Every row gives one point. Each copy is the shape, with its points in the same order, stretched, turned, moved and blurred by noise. Is it also mirrored, or only turned?

Shape, 7 rows:
[[ 30 -18 -41]
 [  0  35 -21]
 [-41  30  14]
 [ 27 -27 -54]
 [ 16 -13 -23]
 [ -7  51  50]
 [-16  20  55]]
Copy 1, 7 rows:
[[  6  26 -33]
 [ -8  25  26]
 [-25  -7  44]
 [ -5  23 -47]
 [  7  10 -18]
 [ 18   0  71]
 [ 15 -30  63]]
Copy 1 is: only turned
Copy 2:
[[ 39 -40  30]
 [ 12 -32 -42]
 [-52  -1 -41]
 [ 33 -54  46]
 [ 14 -28  17]
 [-28  54 -52]
 [-50  46 -19]]
Copy 2 is: only turned

Shape, 8 rows:
[[ 45   1 -57   9]
 [ 15  40  52 -20]
 [-14 -13 -18 -14]
 [ -1  21  59 -38]
 [  4  39 -52  -4]
 [  3  28  48  -8]
 [ -4 -12 -22  24]
 [-26  24  35  -5]]
Copy 1 (8 x 4):
[[  5  40  45  54]
 [ 15  12  10 -93]
 [ -6   3 -18  30]
 [ 27  -2 -21 -85]
 [-41  70  11  24]
 [  8  -5   5 -76]
 [-21 -12  14  34]
 [-18  -5 -17 -56]]
Copy 1 is: only turned
Copy 2 (8 x 4):
[[-27 -73 -85 -12]
 [-21 -21  41  39]
 [-12 -16 -13 -26]
 [-13 -17  55  28]
 [-53 -20 -40   6]
 [-15 -16  34  34]
 [  8 -16 -49   1]
 [-11  15  40  34]]
Copy 2 is: mirrored

Shape:
[[ -3  54   5 -11  41  49]
 [ -2   9 -41 -13 -15 -13]
 [ -8  59  19 -47 -21  47]
 [-27  11  42   5 -23 -37]
 [  8 -10  12 -22 -24  53]
 [-23   2   2  31  -5  -7]
 [ 61  18  26  -4 -20  51]
 [ 37  47 -26 -48  52  20]
 [ 22  -9  43 -33  11  49]
 [ 16   3  54  28 -14  18]
 [-22  59 -45   5  51  65]]
Copy 1, 11 rows:
[[  9  25  29  17  17  32]
 [-18 -32 -27  -9 -15  -5]
 [ 47  11 -13  -2   0  37]
 [ 28 -24 -31 -15  43 -32]
 [ 50  10  15 -11  -8 -15]
 [ 11 -19  -4  13  23 -40]
 [ 58 -20  46 -21   5   9]
 [-35   3  22 -21   1  59]
 [ 44  27  39 -29  18  -5]
 [ 58 -15  31  -8  41 -36]
 [-16  28  26  51  -9  34]]
Copy 1 is: only turned
Copy 2 (11 x 6):
[[ 32  58  44  44  33  -3]
 [-29   1 -27   7   1  -8]
 [-21  11  52  56 -11  23]
 [ 30 -37   5  -2 -17  17]
 [-25 -10  33   0  29  28]
 [ 29   8  -6 -28   2  19]
 [ -2  20  83  -9   3 -11]
 [ -5  51  26  71  39 -52]
 [  2 -13  36  21  51  10]
 [ 46  -1  50 -28  -1   8]
 [ 21  95   6  30  42  13]]
Copy 2 is: only turned
Copy 3:
[[ 44  58  47  19  32  17]
 [  7  16 -11  10 -19 -14]
 [ 29  54  64  20 -21  14]
 [-23  31  21 -35  -9  11]
 [ 19  16   9  17 -27  49]
 [ -1  37 -16 -19   1  18]
 [ -9  27  25  48  -5  48]
 [ 39  18  51  43  33 -14]
 [ 21   5  39  13   4  56]
 [-21  34  14  -3   5  52]
 [ 68  71  15  23  30   5]]
Copy 3 is: only turned
